Each row of a before or after table is a point. One or more steps were done to the points. Then noise was added and the rows were shuffled. The steps act on columns, c1 being the first. Name the steps. A step turns or swaps two columns, mirrors them in a line or flattens them onto one, adds a multiple of one to another, or multiplies or shifts one. Angles are multiples of 10 degrees, from the lower column toward the higher: turns from -170 to 170, lines from 10 to 170 but not 90. Use the fewest steps. Two steps may share a column if one is a turn and the other turns, adds or multiplies; they go together, in the order done. Otherwise the lowest column goes first.

Before (13 x 3):
[[-11  14   6]
 [-32   2  12]
 [  5 -11  12]
 [ -5  22  11]
 [ -8 -23  15]
 [-23  52   6]
 [-12  30  12]
 [  7  -3   5]
 [-13  25  16]
 [ -8 -21 -60]
 [-44  10  12]
 [-30  -6  15]
 [-20 -21  22]]
After (13 x 3):
[[ 10  -2   5]
 [-11   6   7]
 [-13   9  15]
 [-13  13  11]
 [-23  21   6]
 [-46   3  12]
 [  3  -5  14]
 [ -7 -10  16]
 [ -6   7  11]
 [-29  -2  15]
 [-19  -9  20]
 [ -9  -7 -60]
 [-32   2  12]]
Steps: multiply c2 by 0.4

Before (12 x 8):
[[ 14  -1  -2  -1 -24 -11  21 -26]
 [  7  22   8 -11 -33  26 -37  -6]
 [-35  -7 -34 -42  16  14  29   6]
 [-11   8  18   5 -11 -12 -60  12]
 [ 44 -45 -22  -5   8 -17 -19  28]
 [-49  19 -17  15 -21  -6 -52  12]
 [ 44 -45   4 -11  40  28   1  17]
 [ -1 -44  34   3  -2 -26 -18  40]
 [ 35 -33  34  -6  34  35  30 -19]
 [ -5 -31 -15  21 -19  15 -22 -25]
 [ 15 -16 -38  24  30  14  23  22]
 [ -8  15 -43  -8  46  -5  26 -34]]
After (12 x 8):
[[ 15   0  -2  -4 -24  -1  21 -26]
 [-49  18 -18  14 -21   3 -51  13]
 [-11   8  16   3 -10   0 -60  12]
 [ -8  15 -41  -7  47  -2  26 -33]
 [ 14 -17 -39  26  30   5  23  21]
 [ 35 -33  34   1  34  -1  30 -19]
 [  7  22   7  -5 -33  -1 -37  -4]
 [ -1 -44  34  -2  -3   0 -18  39]
 [ -5 -31 -14  23 -19   5 -22 -27]
 [ 43 -44 -22  -7   9  -1 -18  27]
 [ 45 -46   5  -6  39  -2   2  17]
 [-35  -7 -34 -37  17  -7  28   7]]
Steps: flatten c4 and c6 onto the line at 10 degrees

Before (9 x 12):
[[-28 -23  20  -4 -39  -7 -30  18   1  23 -23  11]
 [ 11  30  23 -18  41  18   7   3  -4  -6  11  23]
 [ 22  36  29  24  14  24  -8  -1  10   9   0  32]
 [ 37  30  21   3  12  15  12  19  37  -3 -29  53]
 [  2 -21  -4 -25 -19   8 -31 -37 -31 -24   9  -7]
 [-51  39   5  24  31  25   0  15  17 -20 -21 -35]
 [ 24   0  12 -24  25  60   4 -14 -33 -26   9 -11]
 [ 29  -4  15 -12 -16 -12 -42   5 -34 -17  20 -26]
 [-25  21  13  16 -51 -18   5  28   4  21 -28  28]]
After (9 x 12):
[[ 37  29  20   4  11  15   0  17  35  -3 -38  54]
 [ 24   0  11 -24  25  60 -20 -12 -32 -26  12 -11]
 [ 10  29  24 -18  40  18 -35   4  -4  -8  14  24]
 [ 22  38  30  26  13  24 -23  -1  11  10   0  32]
 [ 27  -3  15 -13 -16 -12 -27   5 -33 -15  27 -26]
 [  1 -21  -3 -24 -17   8 -12 -37 -32 -24  11  -9]
 [-51  40   4  23  30  26 -31  17  18 -19 -26 -36]
 [-26  20  12  16 -51 -18  56  28   4  21 -35  26]
 [-28 -24  20  -4 -38  -6  11  19   1  23 -29  10]]
Steps: add -1 times c5 to c7; multiply c11 by 1.3

Before (14 x 20):
[[-13  -9   3   8 -12 -56  15  -8   9  24  11 -15 -11 -31 -44 -27  29 -19
   27  55]
 [ 26 -29 -34 -45  22  -5   5 -31 -13  35   3  18  15  36  11   0 -23  -6
   33  18]
 [  8  23   3  32   5   4  17  -3  40 -43 -25   7  17 -36  -3  -6  16 -12
   21  26]
 [ 10 -12   9  46 -14  13  13  14   0  10  31  13   4   1  27  -9   9  22
   -8  14]
 [-14  37 -39 -16  10 -10 -41   5   9  -3   6   3  -6   5  21 -14  60  -9
  -20  -8]
 [ 20 -17  -6 -19  14  -8 -18  -9  28  -4   9  11 -28  15  22 -19  26 -23
  -10   0]
 [-13   6  18   0  -6  19 -22  -6  19  34  12 -27  36 -22 -11 -28 -13  14
   -1 -14]
 [-31  -4  22 -34   4  -8 -14  35 -16   5 -24   3  14  30  36  36 -24  43
   27  -6]
 [ 49  14  46  -1 -14  20  26   0 -12  14  -8 -16   3  25   5 -18  14 -21
   27 -37]
 [-27 -17  -5  21   0   5 -10   2  12 -27  -9 -10  -5  16   4  10  36  -4
    1  19]
 [-22 -48   7  26  11   2 -10  51   2 -33  -9 -22  11  38  -8 -21  -6   7
   45 -55]
 [ -7  -9 -11 -13  22  28 -30  15 -11  17 -41   6  42  17  33 -40   0 -27
   27  -2]
 [ -9 -11  12 -27  -9 -13  -6  26  -5 -42   0 -11  27 -12  -9   9 -27 -27
   10  15]
 [-36 -32   4 -13 -26  29  -3  -4  27  13 -38  38  49 -13 -16 -34  18 -14
   25 -27]]
After (14 x 20):
[[ 18 -17  -5 -18  15  -7 -19 -10  28  -5 -18  11 -28  15  21 -13  26 -22
  -10   0]
 [-26 -16  -4  22  -1   5 -10   4  11 -27   7 -11  -4  15   5  11  36  -4
    2  20]
 [-12   6  18   0  -4  21 -21  -6  19  35 -27 -26  36 -23 -10 -18 -12  13
   -1 -12]
 [ 48  15  46  -1 -14  19  28   0 -13  14 -18 -15   4  24   5   7  12 -21
   28 -37]
 [-21 -48   7  25   9   1 -11  50   1 -33 -22 -23  10  38  -9   6  -7   8
   46 -56]
 [-31  -4  23 -34   6  -8 -14  35 -15   4  31   4  13  31  36  30 -23  42
   28  -8]
 [-35 -32   4 -13 -28  31  -3  -5  27  13 -39  39  49 -14 -19  31  19 -15
   25 -27]
 [ -7  -7 -11 -13  21  27 -30  14 -10  16 -46   8  43  19  32  32   0 -27
   27  -1]
 [-14  35 -39 -15  10  -9 -41   4  10  -2 -13   5  -8   7  22  -8  60  -9
  -19  -8]
 [  8 -12  10  46 -14  12  12  14   0   8  -4  13   4   1  26 -32   8  24
   -8  14]
 [ 26 -29 -33 -45  24  -6   5 -32 -12  35   2  20  16  37  11  -2 -22  -5
   32  16]
 [ -8 -12  11 -28  -8 -12  -6  26  -5 -42   8 -10  24 -13  -6   0 -27 -26
   10  15]
 [  8  23   3  30   5   3  19  -3  40 -43 -10   8  17 -36  -2  25  14 -12
   21  27]
 [-12  -6   3   7 -12 -56  14  -8   9  26 -26 -14 -12 -31 -44 -14  28 -22
   27  55]]
Steps: turn c11 and c16 by -80 degrees

Before (14 x 64):
[[-16   7  -8  -6  -7   5  16  -3  10   6  18  12 -20   1  13  12   8 -15
    1  -6 -33  -9  -3  14  12   2 -19   1  -1  -5 -12  -5 -46 -13 -15  -3
  -19   9  -6  -6 -19   6  12  14  -4  -4  -9 -25 -17  -6 -11 -11   2  -4
   -5   0   5  13  16  23  13   8  -5 -36]
 [ 15   1 -16   2  11  -6 -19 -13  -4  16   0   5 -18   1   2   9  -8  -5
    9  -5   7  16  10 -60  14  -2 -10   1  -2 -11  32  11   4 -17  11  -7
   -3   9  14  16  -3   5  -6  -6  12   0  22   2 -18  -8 -10  -2  -2  -2
  -11   4  -4  -7   3  19  -1   0  -8   4]
 [ -2  -2  -3  -9  19  -5 -10  -8 -15   9 -12  12   5   5 -12   7  13   6
   -7  11  20  11   6   1  16  -2  14  -3 -12 -10  -3 -15 -25  -4   6  11
  -18 -18  -6  -5 -16  10  -8  -8  22   2   0   1  28  -4   9  11  -5   6
  -10  10   7   0 -11   4  18  -1  -8   6]
 [ 15  -4 -18  17  11  22  12   7   8   7 -14   0 -19   3  -8 -14   0  12
  -49   0   5   9  -4   5  -7   0   5   9  -1  -6 -10   4   0  -4  15   4
   35 -15  -5  10   6   4  21  44  13   1 -19   4  -9  -1   2   8   1  13
   -8  13   6   1 -10  25  14  -3  -2   6]
 [-13  -1 -13  -9 -10  -6   0 -13   7  -5 -13   6 -11   9  12   9   6  11
    6   1 -26  14   0  15 -17  23  14  12 -10   0 -10 -35   5 -17   7  20
  -18  11   4  -4  10  13  -4   3  -1   5  21   2 -21  33  11   0   4   6
   -6  16  20   7   1  -5 -21   7  -6 -34]
 [-14  10  -9  -4   0 -14 -24  22   6  22  -6  11  -8   8   7   5  -9  12
  -34  -9  18  15   5  -9  14   2  10   2 -13  -2  36   1 -10 -15  -3 -11
   16  13  -3  -7  -3 -10  -8  -4  -4 -11 -15  -8  -7  -6  -8  21 -15  11
   21  -3  -2  -3 -16  10   9  -2 -11   7]
 [ 17  -4 -16  12  17  -5  19  -5  -6  -1  -3  12   0   7  -7  -6   8   0
   -5  34  13 -18   0   6  13  -2  -6   0   5  -1   8   9 -39  -8  15   6
  -14   9  22  -4  -9   2   0   5   4 -35  12   4 -17  -1  31  -7   3  10
   -2  14   2  -7  -8  -8 -15   1  -2 -16]
 [ -3  -3  17  -9  17   9  19  -8  -7   4 -13  13  -3 -32 -12   6  -8  -2
   -1   8   9   6  10 -27   8   7  11  12   0  -5  -2 -18   1   3 -30 -11
  -19  11  -2   5   1 -10   8  -8   8   5   5 -19 -12   3 -11 -12 -16   2
   10   9   0  -3  -4  11 -22 -19  -1   0]
 [-12  19 -11  -1   8  -6  17 -11   5  -3 -15 -44  34   2   5  -2  -4   4
    7  -5  -7   3  -1   6  -1   4   7   9 -16 -14 -11   5  -9 -13   4  10
  -19   8   5  15 -15   7  -2  -5  22   5 -18   2 -18  -1 -11  10  -1  12
   -3  18  -2  -6 -21  -6   6 -22  -7  -7]
 [  5  11 -16  -2  -8 -12  17   5  10   0  -6 -27 -21   9   7   7 -16   3
    7  32  15  15  25  -4 -33  39 -16   7 -11   2  -8  11  -1  22   5  -5
  -15   7   9  10 -17   6   9 -10  -7   0 -12   0  15  19   2  -5  -5  14
   -6  17   4  -9 -20 -17  18  -5  -2   7]
 [-11   4 -11   6  12  -2  19 -12   8  -3 -11   6  -4 -22   6 -14  12  10
   11  -1  17   6  28  11  12   3   1   0 -16 -39  14  -9  -1 -13  15  13
  -10  10   0   9  11   9  -1  -8   8  -1   0   1   2   9   8  -4 -16 -12
   16   2  15  -7  -6 -10   7  -1  47 -22]
 [-11   0  19  -1 -27  -7  19 -11   6   7 -13   4   6 -15 -16   6  12 -15
    9  23  23 -14  11  -6 -21   6 -53   1  -7   2 -10  -4 -19  -4   3  -7
   23  13   0  -7 -19  13  11  15  -4  -5  23   2 -21  16  -2  -2 -12 -10
   -9  18  -4 -12 -20  -2   8  -3 -13   3]
 [  3  13  30 -10  21  -9  15  23  -6   7  -3   7 -15 -17  -9 -11   9  12
   -1  -8  18  12   4  12 -41  -1 -19  -1  -2  -2   2  10   4  -6  14   5
  -18   3  -2   2 -12 -12  18  30   7 -11 -13  -5 -12   6  -6 -11   4  10
   -4  16   9  -3 -14  25   6   9   2  -2]
 [ -4  -4  -7  -5  -6   7   9 -11  -1  -1  21  12 -13  -9  -9  12  13 -31
    2   7  18  18  15   8 -17  13  10   4 -14  -4  17   5   1   6  14  18
  -13   2  -1   0 -11   7  -6  -9  -6   6  -4   6   0  -4 -10 -12 -13  15
  -11  -2  -3  -1  27  21  18   5  -7   3]]
After (14 x 64):
[[-16  -9  -8  -6  -7   5  15  -3  10   6  18  12 -21   1  13  12   8 -15
    1  -6 -33  -9  -3  14  12   3 -19   2  -1  -6 -12  -5  -2 -13 -15  -3
  -19   9  -6  -6 -19   6  13  14  -4  -4  -9 -24 -18  -6 -11 -11   2  -4
   -5   0   5  13  16  23  14   8  -5 -36]
 [-13   0 -13  -8 -11  -6   0 -13   7  -5 -13   6 -10   8  13   9   6  12
    6   1 -26  14   0  14 -16  23  14  12  -9   0 -11 -35   1 -17   7  20
  -17  11   4  -4  10  13  -3   3  -2   5  21   2 -21  32  11   0   4   6
   -5  16  20   7   1  -5 -21   7  -6 -34]
 [ 15   2 -16   2  11  -6 -19 -13  -4  16   1   5 -18   1   1   9  -8  -5
    9  -5   7  16  10 -60  14  -2 -10   1  -2 -10  32  11   1 -17  11  -8
   -3   9  15  16  -3   5  -5  -7  12   1  23   1 -18  -8 -10  -2  -2  -2
  -10   4  -4  -7   3  19  -1   0  -9   4]
 [-10  -7  19  -1 -27  -7  19 -10   6   7 -13   3   7 -15 -16   6  12 -15
   10  23  24 -14  10  -6 -21   6 -53   1  -7   1 -10  -5  -3  -4   3  -7
   23  13   0  -6 -19  13  12  15  -4  -5  23   2 -21  16  -2  -2 -12 -10
   -9  18  -4 -12 -20  -2   9  -4 -13   3]
 [-12  14 -11  -1   8  -6  17 -11   5  -3 -14 -45  34   2   4  -2  -4   5
    7  -5  -7   3   0   6  -1   3   7   9 -15 -14 -11   5   5 -13   4  10
  -18   8   5  15 -15   7  -2  -5  21   5 -18   2 -18  -1 -11   9  -2  12
   -3  18  -2  -6 -21  -6   6 -22  -7  -7]
 [ 15  -3 -18  18  11  22  13   7   8   7 -14   0 -19   3  -8 -14   0  12
  -49   0   5   9  -4   5  -7   0   5   9  -1  -7  -9   4  -1  -4  15   3
   35 -15  -5  10   7   4  21  45  13   1 -19   4  -9  -1   2   8   1  13
   -8  13   6   1 -10  24  14  -2  -3   5]
 [  6   9 -16  -2  -9 -13  17   5  10   0  -6 -27 -21   9   7   7 -16   3
    8  33  15  15  25  -4 -34  39 -17   7 -10   2  -8  11   3  23   5  -4
  -15   7   9  10 -17   7   8 -11  -7   0 -11   0  16  20   2  -5  -5  14
   -6  17   4  -9 -20 -17  18  -5  -2   7]
 [ -3  -2  16  -9  18   9  19  -9  -7   5 -13  12  -3 -32 -12   6  -8  -1
   -1   8   9   6  11 -27   8   7  11  12   0  -5  -2 -18  -1   3 -30 -11
  -19  11  -1   5   1 -10   8  -8   8   5   4 -19 -12   3 -11 -11 -16   2
   10  10   0  -2  -4  12 -22 -19  -1   0]
 [-13   5  -9  -4   0 -14 -25  22   6  22  -6  11  -9   8   7   5 -10  11
  -34 -10  18  15   5  -9  14   2  11   2 -13  -2  36   0   2 -15  -3 -11
   17  13  -3  -7  -3 -10  -7  -4  -3 -11 -15  -8  -6  -5  -8  21 -15  11
   21  -4  -2  -3 -16   9  10  -2 -11   7]
 [ -4  -3  -6  -6  -6   7  10 -11  -1  -1  21  12 -13  -9  -9  12  13 -31
    2   7  18  18  15   8 -17  13  11   4 -14  -4  17   5  -1   6  14  18
  -13   2  -1   0 -11   7  -6  -8  -6   6  -4   6   1  -4 -10 -12 -13  15
  -11  -2  -3  -1  27  21  18   6  -7   3]
 [ 17 -16 -16  12  17  -6  20  -5  -6  -1  -3  12   0   8  -7  -7   8   1
   -5  34  13 -18   0   7  13  -2  -7  -1   5  -2   8   9  -5  -8  15   5
  -13   9  22  -5  -9   2   0   5   4 -34  12   4 -17  -1  32  -7   3  10
   -2  14   3  -7  -8  -8 -15   1  -2 -16]
 [  4  12  30 -10  21  -9  15  23  -7   7  -3   6 -15 -17  -9 -11   9  12
   -1  -7  18  12   4  12 -41  -1 -19  -1  -2  -2   2  10   4  -6  14   5
  -17   4  -2   2 -12 -12  17  30   7 -11 -13  -5 -12   6  -6 -11   4  10
   -4  15   9  -3 -14  25   6   9   1  -2]
 [ -2 -10  -3  -9  19  -6 -10  -8 -15  10 -12  12   5   5 -12   6  13   6
   -7  12  20  11   7   1  16  -2  14  -3 -12 -10  -3 -15  -3  -4   6  11
  -18 -18  -6  -5 -16  10  -8  -7  22   2   0   1  28  -4   8  11  -5   6
  -10  10   7   0 -11   4  18  -1  -8   6]
 [-11   3 -12   6  12  -2  18 -12   8  -3 -11   6  -4 -22   6 -14  12  10
   11  -1  17   6  28  11  12   3   1   0 -16 -39  15  -9   1 -13  15  13
  -11  10   0   9  11   9  -1  -8   8  -1   0   1   2   8   8  -3 -16 -11
   16   1  15  -7  -6 -10   7  -1  47 -22]]
Steps: flatten c2 and c33 onto the line at 20 degrees

Before (11 x 64):
[[-35 -16  -6  10 -28   9 -26 -36  -5  -4   2 -15 -13 -29  21 -12  11 -26
   16  24  14  22   6  27  11  -5   0  15   1 -24  18 -21 -20  -7 -43 -31
  -22  -7  37  13  22   7  17  19 -40 -57  34  20  14  -6 -42  13 -16   4
  -26  -2 -17 -25 -19 -13 -36  22 -31  12]
 [-29  -6 -15 -35  -6  31   0   0 -32  20  25  -8   4  18  34 -34 -41  22
    9 -25 -16  -6  14  -7 -28  13  27  -3  30   7 -15 -25 -12  13  23  -3
    6 -40  25  -6 -19 -13   0  -7 -10   7 -10 -26 -10  14  -2   6 -18   5
  -36 -46  -2  23 -39   0 -31 -11 -10  16]
 [ 13 -21 -12 -26 -30  33  22   2 -22   8  22  -3 -31 -39  19 -41  19   3
  -10  35 -28 -41 -22  36  14   7 -11  30  37  23  11 -15  15 -47  17   9
    7 -56 -20 -13 -24  -2   1 -10  21 -53   4  -8 -19   4 -11  15  -1 -24
   15 -27  35 -28  -1  -2  -5   4  -4   1]
 [-17 -19 -24  -2   4  31  22 -23 -32 -17 -24  16 -10   6 -13   6  -7 -14
   32 -19  -4  18 -31  21 -36   0  29  34 -15  -9  10   9  15 -13 -18 -23
   45 -50  28 -11   0 -17 -13 -11  13   2  -1 -22   1  11 -42  -9   3   0
   16 -27  -5 -24 -14  34  12  38   3   5]
 [ -9  21  34  22  -6  17 -32 -39 -14 -11  16 -17 -36  14 -15  -4   7   4
   14  30 -14  12   7 -16   0   7  20   3  16  33  26  32  11 -23   5  -1
   -4   4  26   7  28 -33 -10   3  -2  -5  -5  19  14 -23 -40  20  32  -1
   -2 -13  15 -10 -12  -9 -22  -8  29  10]
 [-18 -17 -18   8  21  16 -33 -60 -17  34   0 -22 -13   3  20 -32  13  25
  -18   6  29 -27   0  17   3 -28 -10  14 -13 -23   6   6  15   8  18 -14
    5 -10 -14  19 -11   0  11 -16  -7 -18  -4  33 -10  -5   5  15 -15 -16
  -11 -34   6  12 -20  -9  17  16  17  11]
 [ -4  36  35  26 -20 -30   0  -2 -13   7  27 -15  25 -28  36 -14 -27  17
  -16  17  18 -20   8 -15  14  -1  33 -10 -15  -4  30  -6 -46   6  -3 -45
   25  -4  32  24 -17   4   4  -7  16  -7  23  24 -22 -17   4  -7   7  12
    5  13  12 -10  -3 -20  12  30 -27   8]
 [-25  37  12   5  -7 -25   9  -4  -8  17   1 -20  20  17 -12 -28 -36  13
   22   1 -23 -22  27  -2  13  20 -16   4  22  21   0 -15 -27   3  -8   6
  -13 -30   1   9  33  26 -18 -25 -29   4  32  -5  12 -50  12  -5  13  -1
   -1  14  -9 -19  -3  41  -1 -14  13  16]
 [-29  38  -8 -31 -32  -6 -24 -14   6   6 -20   6 -21   0 -19 -18 -35  22
   20   6 -13   0  16   6  -5   6  23 -28 -25 -27  -2   4 -46  -5 -22   5
  -14 -22 -22  15  31 -22 -14  -1 -12 -56   7 -21 -19 -49 -28 -14   9 -10
  -42 -32 -15  -4 -11   2  15  -2 -32  -8]
 [  6 -11  26 -23   0 -14   2 -35   9  32 -27 -37 -20   4  -5   1 -20 -19
   15  25  26 -22 -13  -5  -8 -12  -1  -6  40   1   6   8 -37 -25   2 -33
   26 -15   7   4   2  21   7 -32  19 -52  12  36   9  -8  -3 -19   4 -11
    3   9 -18 -36 -28 -14  -1 -23  21  10]
 [ 21  36  22 -17 -34  -7  16 -22  15  13  19 -16 -36   8   5 -17  10 -18
   14  14  24 -12 -15  11  -4   1 -20   0 -16   2  29   5 -12  12 -26  -8
   32 -15  16 -18  35 -17 -37  16  23  -3   1   7 -14  -7  14  38  -2  14
  -41  -1   2  15   0  14  13  39   1 -40]]
After (11 x 64):
[[-19 -16 -17   7  19  16 -35 -62 -16  35   0 -25 -14   4  18 -32  12  27
  -19   6  31 -28   6  18   0   2 -11  15 -11 -21   7   7  17  10  18 -15
    5 -12 -16  19 -13   3  10 -13  -6 -15  -1  23  -8  -2   6  13 -13 -19
  -13 -35  -7  13 -21  -8  31  19  15  12]
 [-31  38  -9 -31 -31  -6 -26 -13   5   7 -19   5 -20   0 -18 -21 -36  23
   21   6 -11   4   4  -5  -8  18  23 -28 -26 -29  -3   2 -42  -3 -23   3
  -14 -21 -24  18  32 -23 -12  -2 -12 -56   7 -14 -19 -48 -27 -16   9 -10
  -41 -31 -14  -6  -8   3   1   0 -36  -9]
 [ -9  21  32  24  -6  18 -34 -42 -16 -15  15 -16 -36  16 -15  -4   8   3
   16  32 -13  11  17   1   3 -14  21   2  14  33  24  31  14 -23   6   0
   -4   1  27   7  25 -33 -12   2   0  -3  -7  12  13 -24 -43  22  32  -4
   -2 -14  23  -8  -8 -10 -19  -7  23  10]
 [-26  -4 -14 -35  -8  32   0   0 -31  19  27 -10   6  16  34 -32 -40  25
   10 -25 -15  -5   9  -7 -27 -22  27  -2  30   6 -16 -24  -9  13  26  -2
    3 -40  27  -7 -19 -13  -1  -5  -9  10 -10 -19 -12  17  -2   4 -17   3
  -38 -45   3  21 -39  -2 -26 -10 -13  18]
 [-18 -18 -21  -2   2  30  21 -22 -31 -18 -24  15 -11   4 -13   6 -10 -13
   34 -19  -5  19 -28  13 -35  10  27  32 -18  -8  12   8  14 -11 -17 -23
   44 -51  27 -11   1 -18 -15 -13  16   2  -1 -16   3  12 -46  -9   3  -2
   15 -29 -16 -26 -13  37   5  38  11   5]
 [ -3  34  36  28 -20 -36   4  -4 -13   5  25 -13  23 -28  37 -14 -28  17
  -13  17  16 -16  -1  -7  17   7  34 -11 -16  -5  31  -6 -45   5  -1 -46
   27  -3  34  21 -17   3   6  -7  18 -10  21  16 -22 -19   4  -5   6  12
    3  12  17 -10  -4 -22   6  29 -28   8]
 [-34 -16  -5  13 -29  12 -28 -35  -3  -3   2 -19 -11 -26  22 -13  10 -27
   13  24  13  20  -8  10  11 -31   1  14   3 -27  19 -20 -22  -9 -43 -29
  -21  -5  37  13  25   8  19  20 -38 -58  36  13  13  -5 -44  15 -16   1
  -29   1 -31 -24 -16 -12 -13  24 -31  11]
 [  3 -13  26 -24  -3 -15   3 -39   9  32 -27 -36 -18   4  -6   0 -18 -18
   15  24  28 -21  -7 -12  -7  -5  -2  -3  41   3   3   5 -38 -22   2 -33
   25 -16   8   0   3  22   7 -31  20 -50  11  27  10  -9   0 -20   6 -10
    1   9 -13 -36 -28 -14  11 -23  26  10]
 [ 13 -20 -12 -25 -29  34  21   2 -22   7  21  -4 -31 -40  20 -40  20   1
   -9  35 -27 -41 -21  48  17   2 -12  29  37  22  10 -14  16 -47  17  10
    8 -56 -20 -14 -21  -2   1 -10  20 -52   5  -2 -17   1 -13  17  -3 -25
   16 -27   4 -30  -2  -4 -11   4   3  -2]
 [ 23  36  23 -17 -34  -7  17 -22  17  12  18 -17 -37   6   5 -16   9 -19
   14  14  24 -10 -14  10  -4  11 -21   2 -15   0  28   5 -13  14 -26  -8
   31 -15  15 -18  36 -16 -37  17  20  -3   0   4 -14  -5  15  37  -1  16
  -40   2 -10  16  -3  16   3  38   3 -42]
 [-24  35  14   6  -5 -25   9  -3  -8  14   1 -22  21  19 -13 -26 -37  11
   21   3 -23 -22  30  -7  15   9 -15   4  22  21   0 -17 -28   2  -5   7
  -14 -30   0   8  33  25 -16 -25 -30   4  33  -1  13 -49  13  -6  14  -1
    1  14  -6 -20  -5  42 -17 -13   2  15]]
Steps: turn c23 and c63 by -20 degrees; turn c24 and c57 by -40 degrees; turn c26 and c61 by -60 degrees; multiply c48 by 0.7
